Each row of a before or after table is a point. The points were changed in one or more steps. Then noise was added and the rows were shuffled. The steps act on columns, c1 being the first. What was done? A step turns or swaps two columns, mirrors them in a line or flattens them onto one, adds a multiple of one to another, or multiplies or shifts one. Angles are multiples of 10 degrees, from the lower column toward the higher: turns from -170 to 170, lines from 10 to 170 but not 90. Use the fewest steps. Two steps may share a column if one is a turn and the other turns, adds or multiplies; they go together, in the order done. Otherwise the lowest column goes first.

Before (10 x 2):
[[ 3.8  2.5]
 [-1.3 -2.1]
 [-5.6  3.8]
 [ 6.4  8.3]
 [ 4.8  6.2]
 [-4.7 -1.4]
 [ 0.2  0.7]
 [ 6.0 -1.2]
 [-4.7 -1.3]
 [ 4.6 -0.2]]
After (10 x 2):
[[ 0.6 -5.9]
 [ 7.2 -3.7]
 [ 0.5 -4.6]
 [ 3.3 -3.6]
 [ 0.1  0.0]
 [ 8.8 -5.1]
 [ 2.3  6.4]
 [-2.9  4.8]
 [-2.0  4.3]
 [-2.7  0.4]]
Steps: turn c1 and c2 by -80 degrees

Before (10 x 4):
[[-2.4 -0.8 -1.7 -1.4]
 [-0.3 -3.8 -8.0 -0.9]
 [-1.7  0.5  4.0 -1.7]
 [-1.0 -3.9 -1.0 -7.7]
 [ 1.5  3.7  4.2  5.0]
 [-2.3  0.9 -8.2 -7.5]
 [-8.5 -2.6 -2.4  0.7]
 [ 1.2  1.9  0.2 -2.7]
 [-8.1  5.0 -6.8  4.9]
 [-4.0  9.2  3.9 -3.0]]
After (10 x 4):
[[-3.1  3.7  9.3 -3.7]
 [-1.2 -7.7 -3.8 -0.4]
 [-7.4 -1.0 -3.9 -0.9]
 [ 4.9  4.5  3.8  1.5]
 [-7.6 -8.6  1.2 -2.3]
 [-3.1  0.3  2.0  1.4]
 [ 4.8 -6.7  5.0 -8.3]
 [ 0.9 -2.3 -2.5 -8.6]
 [-1.9  4.0  0.6 -1.8]
 [-1.9 -1.4 -0.6 -1.9]]
Steps: swap c1 and c4; swap c2 and c3

Before (13 x 9):
[[ -1.0  -2.8   0.1   2.8   2.1   4.7   3.9   1.7  -8.1]
 [  3.9   0.1   0.5   3.3  -1.3  -4.7   5.6   1.1   2.5]
 [  2.2  -2.2  -8.4  -0.7  -1.7   2.2   2.5  -1.9  -4.9]
 [ -7.1  -4.3   5.9  -4.7  -0.6   1.0   4.8  -2.3   2.1]
 [ -2.0  -5.2  -4.4  -5.5   6.1  -0.5  -0.6  -0.4  -5.5]
 [ -1.1   4.1   7.0  -7.5  -1.1   2.2   4.8   3.0   1.1]
 [  3.8  -1.5  -7.0   1.9   5.2  -3.6   3.1   0.3   0.9]
 [  3.1   1.4  -6.9   4.3   2.0  -8.4   6.3   3.8  -6.7]
 [  1.7  -3.2  -7.5   3.3  -1.1  -5.5  -1.1   6.1  -0.9]
 [ -3.1   4.7   8.0  -2.2   2.3   0.1  -2.3   1.2   9.1]
 [ -2.0   0.6 -10.9   3.8   2.7  -1.8   5.4   3.8  -0.2]
 [ -3.1   4.7   5.7  -4.9  -1.2  -2.5   0.8   6.0   7.5]
 [ -7.1   4.1   5.0  -5.1  -0.7  -0.3  -1.8  -3.5  -0.2]]
After (13 x 9):
[[  1.8  -2.7   9.6  -0.4  -3.0  -1.5   2.6  -7.3   0.2]
 [ -1.0  -5.5   4.2   2.8   2.7  -1.1   3.8  -3.0   7.2]
 [ -1.2  -0.8  -6.4  -7.2  -0.3   4.6   4.7  -1.6   2.4]
 [ -1.8  -1.4   6.4  -5.4   7.0  -5.0  -0.8  -5.2   2.7]
 [  4.0   4.2  -1.5   3.2  -3.2  -1.4   5.4  -3.7  -1.8]
 [ -3.0   1.3 -11.5  -2.3   3.9   4.5  -2.3  -4.0  -3.8]
 [  4.3   2.8   5.8   1.9   3.5  -2.6   3.0  -4.6  -4.2]
 [ -7.2   2.0  -4.2  -5.2   2.6   3.6  -1.9  -8.4   2.8]
 [ -1.9   1.9   9.6   3.7   3.5   0.3   5.5  -1.1  -5.3]
 [ -2.8   4.0  -8.7  -5.0   0.4   3.3   1.0   1.0  -3.3]
 [  3.0   8.3   9.1   4.1   0.5  -1.7   6.5  -0.9   2.5]
 [  1.6   4.2   7.0   3.2  -2.1  -5.1  -1.0   1.2  -3.0]
 [ -7.0  -2.2  -6.2  -4.6   3.0  -4.3   4.8  -7.5   1.1]]
Steps: add -0.5 times c1 to c5; turn c2 and c6 by 70 degrees; turn c3 and c9 by 150 degrees; shift c8 by -5.0

Before (10 x 12):
[[ -5.0   1.7  -5.8  -2.1  -3.2   2.1   6.8   4.9   0.2   7.4   0.8  -5.6]
 [ -1.5  -0.7  -5.8   3.5   2.0   0.3   3.5  -1.3  -4.1  -5.2   3.4  -4.1]
 [ -4.1   5.7   3.7   7.1  -2.3   0.2  -4.4  -7.7  -0.8   8.2   6.8   6.9]
 [ -5.0   2.9   0.4  -1.3  -2.9  -6.2  -2.5  -0.2   3.4  -5.5   1.2  -0.5]
 [  4.0  -2.0  -9.8   4.1   1.8  -0.8  -0.8  -0.8   2.9   0.6  -1.5   4.2]
 [ -4.8  -2.6   1.2   3.0   1.2   3.7   2.2  -2.8   2.4   4.8  -2.3  -2.2]
 [  2.1  -0.6  -3.5   1.4   5.8  -3.5  -2.7   2.8   0.4   5.2   5.0   6.3]
 [ -1.0   4.7  -2.2   1.5   4.4   1.2  -2.6  -4.2   7.3  -8.4   0.0   0.8]
 [ -2.4   1.8  -2.9   1.8   0.3  -4.6   1.3  -1.9   7.0  -5.3   3.1  -7.2]
 [ -5.8   3.7  -3.7  -8.4   4.9 -12.8   9.5   4.2   4.4   4.4  -4.6  -2.3]]
After (10 x 12):
[[ -1.6  -2.5  -5.7   4.4  -0.9   0.9   2.4  -0.6   5.0  -4.9   1.5  -3.9]
 [ -4.1   8.1   3.6   6.7  -2.6  -0.5   2.6  -7.4  -0.8   7.8   2.6   6.5]
 [ -1.0   6.1  -2.0   1.5   8.1   0.7   2.5  -3.9  -2.5  -8.5   0.2   0.5]
 [ -2.5   0.8  -3.1   2.1   4.4  -5.0   2.8  -1.2  -5.4  -5.8   1.4  -7.3]
 [  2.2   0.7  -3.4   1.8   5.1  -3.4  -4.0   1.1   3.3   5.1   2.2   5.8]
 [ -5.0  -2.4  -5.5  -1.8  -2.3   2.3   3.3   7.9  -2.9   8.2   0.4  -5.7]
 [ -5.6   4.0   0.9  -1.1  -0.2  -6.4  -0.6  -0.8  -4.3  -5.7   0.9  -0.2]
 [  4.6  -1.4  -9.2   4.0   3.3  -0.7  -1.0  -1.8  -1.0  -0.3  -1.1   4.5]
 [ -5.2  -3.4   0.6   3.2   2.6   3.2   2.3  -1.5  -1.0   5.0  -1.2  -2.0]
 [ -5.7  -1.3  -4.1  -8.5   6.5 -12.8   6.5   8.7  -0.1   4.5  -1.9  -1.7]]
Steps: turn c2 and c7 by 30 degrees; turn c7 and c8 by 30 degrees; mirror c5 and c9 in the line at 20 degrees; multiply c11 by 0.4

Before (14 x 20):
[[  7.8  -1.5   4.9  -0.8  -4.7  -2.4   5.9  -0.4  -5.4  -2.2  -3.7 -10.0
   -1.5   3.1   6.2   2.5   8.5  -2.1   3.3   2.3]
 [  0.6  -8.4   2.8   0.8   2.2   1.1   2.5   2.7   8.9   7.9   4.9   1.9
    5.2  -0.4  -1.8   0.9  -2.0   2.6  -1.4  -0.5]
 [ -8.9  -9.3   3.1  -0.1  -3.9  -0.5   0.0  -4.0   7.5   5.9  -1.3   8.6
    0.2   1.9  -4.7  -2.6  -3.1   5.8   5.0  -0.3]
 [ -1.3 -12.6  -5.1   3.8   1.0  -7.2   0.6   0.8   6.3   1.9   5.2   0.4
    4.9   1.2  -3.4  -3.0  -5.4   4.9   5.1   1.6]
 [  6.9   1.3  -2.6  -2.7  -3.9   0.5   6.1  -3.8  -1.2  -5.6   0.4  -5.2
   -5.4  -4.1   4.3   0.8   3.6  -1.5   0.6  -3.9]
 [ -5.3  -4.0  -5.1   2.6   2.4  -2.6  -1.8   4.2   5.2   4.7   0.7   4.9
    3.9  -0.3  -3.2  -1.8   1.9  10.9  -0.6   3.7]
 [  0.5  -1.8  -4.2  -3.2  -2.3  -4.4   3.6   1.1  -7.6   7.8   2.2  -3.2
   -7.5   2.4   3.2   0.3  -5.9  -2.7  -5.7   0.4]
 [ -5.6  -5.4   3.9   4.4   1.8  -0.6  -1.2  -3.9   6.3   0.9   4.7  -3.1
    2.6   5.1   1.2   0.3  -5.6   7.7  -0.9  -0.5]
 [  8.4   2.7   4.8   1.0  -9.8  -2.0   6.6   3.4  -1.3  -8.8  -1.5  -0.5
   -5.2   2.1  -1.4   3.3   1.8  -0.9   0.2   2.3]
 [  6.8   0.7  -0.2  -2.6  -1.0  -2.2   4.5  -1.8  -1.7  -5.4  -5.7  -4.4
    0.2   1.4   0.0  -4.4   0.6  -6.0  -4.1   3.8]
 [ -4.6  -2.3   3.6  -0.9  -1.8  -3.9   3.5  -3.3   3.6   5.6   8.8   0.3
    7.0  -2.7  -0.9  -5.0  -6.2   5.9   4.2   4.0]
 [ -2.2  -6.0   1.1   7.2  -2.2   0.6  -1.9  -5.7  -1.3   5.2  10.0   5.9
    3.1   0.4  -5.0  -6.1  -1.7   0.9   1.1   0.8]
 [  9.1  -4.3  -0.3  -5.4  -2.7   4.0   2.8  -1.7  -5.7  -5.3  -0.8  -3.9
   -0.9   0.6   1.9   3.2  -1.1   1.9   1.0   6.3]
 [ -6.3  -5.1  -2.7  -2.5   1.8  -1.6   1.9   1.7   1.8  -1.1   5.6   6.3
    7.3   5.4  -2.5   0.6  -0.8   1.2   3.4  -0.8]]
After (14 x 20):
[[  9.0  -6.5  -1.3  -6.0  -2.6   3.8   1.0  -0.5  -5.4  -4.7   1.9  -3.3
   -0.4   1.4   2.3   3.3  -1.5   3.7   0.8   6.2]
 [  7.1  -4.7   0.3  -1.8  -1.6  -2.6  -7.0  -0.3  -1.2  -4.9  -5.7  -5.1
    0.7   1.3  -0.5  -4.3  -0.2   3.3  -5.2   4.2]
 [  1.0   0.1  -3.8  -3.0  -1.8  -4.1  -3.0   0.3  -7.6   7.9   3.4  -3.5
   -7.8   2.8   2.7   0.1  -6.4   2.2  -5.8   0.5]
 [ -4.6  -4.4  -5.4   1.9   1.4  -2.9  10.9   1.8   5.4   4.9   2.2   5.1
    4.5   0.0  -3.8  -1.3   2.0  -0.3  -0.7   4.1]
 [ -6.5  -2.7  -2.9  -2.4   2.6  -1.8   0.5   1.5   1.6  -0.9   7.0   6.0
    7.3   4.7  -2.3   0.5  -0.9   2.5   3.1  -1.2]
 [  0.0  -7.8   2.5   1.3   2.1   1.2   1.8   0.7   8.2   7.4   9.1   1.8
    4.8   0.1  -2.3   1.3  -2.0   2.7  -1.0  -0.5]
 [  8.2  -5.5   5.3  -0.9  -4.6  -2.7  -2.8   0.9  -5.7  -2.0  -3.0  -9.9
   -1.0   2.9   6.0   2.5   7.8   5.7   3.3   2.7]
 [  7.3   1.7  -2.2  -3.1  -4.2   0.4  -2.5  -1.7  -1.1  -5.1  -0.1  -5.0
   -6.7  -4.4   4.9   1.6   4.2   5.6   1.7  -4.3]
 [ -1.0 -13.5  -5.9   4.2   1.1  -6.9   4.4   0.1   5.8   1.2  10.2   0.4
    4.7   0.6  -3.4  -2.6  -5.7   1.4   5.2   1.4]
 [ -4.6   4.5   3.9  -0.9  -1.4  -3.4   6.6  -1.7   4.3   5.7   8.4   0.0
    6.2  -2.3  -0.4  -5.3  -6.8   4.8   4.5   4.5]
 [ -8.9 -13.9   2.6  -0.1  -4.3   0.2   5.6  -1.2   7.5   5.7   3.7   8.5
    0.1   1.1  -4.4  -2.9  -2.8   0.7   5.0  -0.6]
 [ -3.1   0.2   0.7   7.3  -2.9   0.2   0.2  -2.9  -1.0   4.8  12.0   6.6
    3.5   0.5  -4.9  -5.6  -1.4  -1.1   1.3   1.0]
 [  7.9   3.3   4.5   1.0  -9.3  -1.8  -1.9   1.4  -1.1  -9.0  -2.4   0.0
   -5.6   1.9  -1.3   3.1   2.4   6.9   0.6   2.0]
 [ -5.7  -3.8   3.2   4.7   2.1  -1.1   8.0  -2.1   5.9   0.8   6.9  -2.8
    2.0   4.8   1.4   0.2  -5.6  -0.8  -1.2  -1.3]]
Steps: turn c2 and c11 by -30 degrees; multiply c2 by 1.6; mirror c7 and c18 in the line at 50 degrees; multiply c8 by 0.4

Before (8 x 32):
[[  2.8  -4.4  -9.6   4.3  -2.4   3.2 -10.4   0.8   0.5  -8.6  -0.4   0.1
   -6.4  -2.6  -0.4  -2.9   1.1   4.7   1.9  -6.5   2.9   6.2  -2.7   0.8
    3.1   1.7   0.3   1.6   1.9   3.5  -3.4  -1.2]
 [  2.3   6.3   4.2   0.1   0.3  -2.2  -0.7   2.4  -6.3  -8.9   0.5  -1.8
    3.5  -3.7   0.3   1.6  -0.1  -1.4  -1.4  -3.3   2.3  -5.4  -5.2   4.4
   -0.7  -2.3  -1.4   0.8  -4.0  -0.1  -2.3   6.2]
 [ -0.3  -1.5   2.3  -3.5   0.6  -9.6   2.4  -1.8  -3.5   1.4  -2.1   2.6
   -2.0  -2.3  -7.7   1.6  -8.6  -0.5   4.6  -0.9   5.3   5.1   0.4  13.4
   -1.6   3.7   1.8   0.6   5.0  -5.5   3.4  -8.0]
 [  2.2   3.8  -7.7   3.8   0.4  -4.5  -3.0  -3.4  -4.1  -2.8   2.2  -0.6
   -2.1  -5.8   5.9   0.3   0.6   2.0  -7.1   0.8   9.1   3.4  -6.5   3.5
   -4.2 -10.2  -0.9   4.7  -3.1  10.1  -2.3  -0.9]
 [  2.4  -4.4   6.4  -0.2   5.0   3.4   4.1   5.6  -4.2  -3.6   3.2   1.2
    3.9   1.7 -11.2  -0.2  -9.1  -3.1  -4.2  -5.3   0.4   2.2   6.8   1.2
    8.4   6.4  -5.8  -8.0  -5.3   8.5  -3.8  -1.4]
 [  0.4  -1.6  -1.8  -0.5   7.2  -6.6  -0.9   7.6   1.2   0.8  -1.1   1.2
    5.1   0.3   3.6  -1.8  -2.0  -2.8  -6.0  -8.2   7.6  -3.9   0.5  -1.2
    1.4  -5.1  -6.8   1.9  -3.6  -0.3   3.3  -1.6]
 [  2.7  -0.4  -1.4   0.7  -2.4  -2.2  -5.4  -7.9   5.5   1.9  -3.4   2.6
   -6.2   6.6   1.4   6.2  -1.5   6.4   3.6  -2.3   6.7  -1.9  -7.9  -3.8
   -3.7  -1.2   4.2   1.0 -10.6   3.4   2.9  -2.2]
 [  4.9  -0.3   1.5  -3.7   2.8   1.8  -1.6  -6.4  -7.8   2.4   4.5  -2.0
    2.2   1.6   1.9  -6.5  -1.9  -6.9   4.6  -4.7   2.5   3.0  -0.3   1.9
    0.7   4.0   3.0   5.2  -2.6   2.7   5.1   4.1]]
After (8 x 32):
[[  2.3   5.1  -9.6   4.4  -1.7   3.2 -10.2   0.6   0.3  -7.6  -0.5   0.6
   -5.4  -2.1  -0.4  -2.5  -4.1   4.8   1.9   6.1   3.3   6.5  -3.5   0.3
   -5.4   1.7   0.4   2.1   1.9   3.9  -3.2  -0.7]
 [ -0.9   3.2   2.3  -3.3   0.5  -8.9   2.5  -2.1  -3.4   6.1  -2.1   3.0
   -1.9  -2.7  -8.1   1.6  -6.6  -1.1   5.2  -1.7   5.7   4.8  -1.1  13.9
   -0.5   3.4   2.0   0.1   4.4  -5.4   3.6   5.1]
 [  4.9  -1.2   1.3  -3.4   2.6   2.2  -1.3  -6.6  -7.1   3.5   4.5  -2.3
    3.2   1.9   1.5  -6.8   0.7  -6.5  -2.6   2.0   2.5   3.1  -3.3   2.3
   -3.1   4.3   2.6   5.6   4.2   2.4   4.6  -3.3]
 [  2.3  -7.0   4.0  -0.5   0.0  -1.6  -0.7   2.0  -6.7  -7.1   0.3  -1.8
    3.4  -4.6   0.2   1.6  -6.2  -1.9  -4.4   1.3   1.6  -5.5   1.0   4.9
   -5.8  -1.8  -0.9   1.1  -2.4   0.3  -2.3  -2.3]
 [  1.2   1.5  -2.0   0.1   7.4  -7.1  -1.1   7.4   1.0   1.9  -1.2   1.5
    5.2   0.4   3.3  -2.4  -0.7  -3.2  -3.5   3.2   8.1  -3.1  -6.9  -1.7
   -4.3  -4.8  -6.5   1.3  -5.8   0.5   3.6   0.6]
 [  2.7   0.0  -0.8   0.4  -2.2  -2.2  -5.2  -7.6   5.2   2.7  -3.7   2.6
   -6.5   6.5   1.2   6.3  -0.1   6.3 -10.7  -0.4   6.5  -2.3   3.8  -4.3
   -8.3  -0.6   4.2   0.3   3.2   3.4   3.4   1.3]
 [  3.2  -2.8  -7.7   4.0   0.1  -4.7  -3.5  -3.2  -4.0  -2.2   2.4  -1.2
   -1.2  -6.5   5.5   1.2  -1.7   1.8  -2.6  -2.2   8.5   3.8   5.9   3.5
   -5.5 -10.8  -0.4   5.6  -6.5  10.4  -2.2   2.1]
 [  2.4   4.3   6.4   0.7   5.0   3.4   4.3   5.7  -3.7   3.4   2.7   1.1
    3.7   2.3 -10.7   0.8  -9.8  -2.7  -6.0   7.1   0.0   2.0  -8.7   1.7
    4.7   6.9  -6.4  -8.1  -4.3   8.3  -3.2   0.0]]
Steps: multiply c32 by 0.7; turn c2 and c32 by 160 degrees; turn c10 and c17 by 40 degrees; swap c19 and c29; turn c20 and c23 by 130 degrees; turn c20 and c25 by -70 degrees
